Rows are points. The ring and each string are closed loops that go straight from each point to the next, and from the last back to the first. Before rounding, they use only three directions, however many columns there are. How many times does the string pass through the ring? Passing back the other way cancels.
(in the rows, 128 means zero)

Ring (7 x 3):
[[140 163  88]
 [158 175 103]
 [132 149 133]
 [103 102 152]
 [ 86  75 145]
 [ 83  93 120]
 [101 128  98]]
String (19 x 3):
[[130 178 127]
 [119 138 122]
 [142 141 122]
 [179 184 113]
 [176 209  95]
 [128 163 104]
 [133 144 107]
 [143 152  86]
 [137 126 102]
 [122 124 117]
 [ 75 131 103]
 [ 77 127  91]
 [119 127  92]
 [137 132 103]
 [119 140 110]
 [131 174  94]
 [137 151 110]
 [169 152 114]
 [157 183 120]]
Times through: 1
String (30 x 3):
[[175 170 113]
 [156 185 120]
 [123 169 128]
 [110 144 127]
 [133 124 126]
 [133 121 144]
 [114 110 160]
 [ 81 100 168]
 [ 73  94 162]
 [ 86  68 168]
 [107  70 154]
 [114  91 138]
 [122 108 127]
 [100  72 139]
 [ 71  53 140]
 [ 96  70 129]
 [ 93  77 121]
 [ 61  92 111]
 [ 68 113 104]
 [ 79 130 104]
 [ 74 143  81]
 [109 150  77]
 [142 143  91]
 [144 139 102]
 [170 175  75]
 [163 193  75]
 [173 192  81]
 [193 186  88]
 [150 142 113]
 [158 151 112]]
Times through: 1

Ring (9 x 6):
[[126 159 193 115 112 146]
 [144 138 184 120  98 153]
 [158 108 148 128  98 150]
 [149  94 115 144 113 150]
 [123  99 104 164 133 157]
 [ 86 126 112 176 158 161]
 [ 70 159 130 153 171 141]
 [ 76 176 148 129 166 126]
 [ 93 180 171 114 147 126]]
String (26 x 6):
[[164 115 146 108  99 132]
 [136 132 133 110 126 120]
 [119 139 164 142 121 158]
 [123 155 216 142  99 180]
 [111 172 215 130 112 165]
 [108 154 165 132 132 146]
 [104 166 147 106 148 112]
 [ 83 189 143  95 171  93]
 [ 50 204 160 126 183 121]
 [ 67 176 158 148 164 147]
 [ 97 149 151 146 142 151]
 [ 92 159 126 120 163 114]
 [ 91 163 126 115 165 109]
 [ 94 157 153 139 147 144]
 [ 73 184 180 140 154 149]
 [ 81 198 187 109 153 124]
 [108 181 174  92 139 111]
 [126 168 174  89 125 112]
 [137 161 220 115  93 159]
 [146 142 224 138  78 186]
 [136 130 182 144 100 173]
 [127 132 137 124 128 133]
 [166 109 130 104 104 122]
 [186  89 145 118  78 148]
 [163 102 161 141  86 169]
 [187  91 163 125  69 162]]
Times through: 1
String (30 x 6):
[[ 71 188 138 109 178 101]
 [101 162 135 109 155 109]
 [ 99 160 158 129 143 138]
 [ 91 173 188 138 136 156]
 [ 93 193 211 116 132 144]
 [112 191 205  89 126 121]
 [125 157 158  98 130 114]
 [122 144 147 118 130 129]
 [122 147 192 142 109 170]
 [139 144 227 144  81 192]
 [167 129 218 125  66 177]
 [156 123 148 105 105 127]
 [130 130 142 127 124 139]
 [132 123 157 146 112 163]
 [157  96 157 155  89 180]
 [143 104 144 154 105 169]
 [165  70 115 161  95 171]
 [162  70  82 144 114 141]
 [140 101  87 126 135 118]
 [119 127 127 139 135 141]
 [110 115 127 170 134 169]
 [ 93  98 108 210 145 195]
 [ 90 110  95 186 159 165]
 [ 93 124  90 156 165 135]
 [104 136 121 140 149 135]
 [ 96 140 141 157 144 157]
 [ 98 144 119 134 156 126]
 [ 92 148 139 147 151 145]
 [ 62 169 159 168 164 164]
 [ 56 185 152 144 177 137]]
Times through: 5
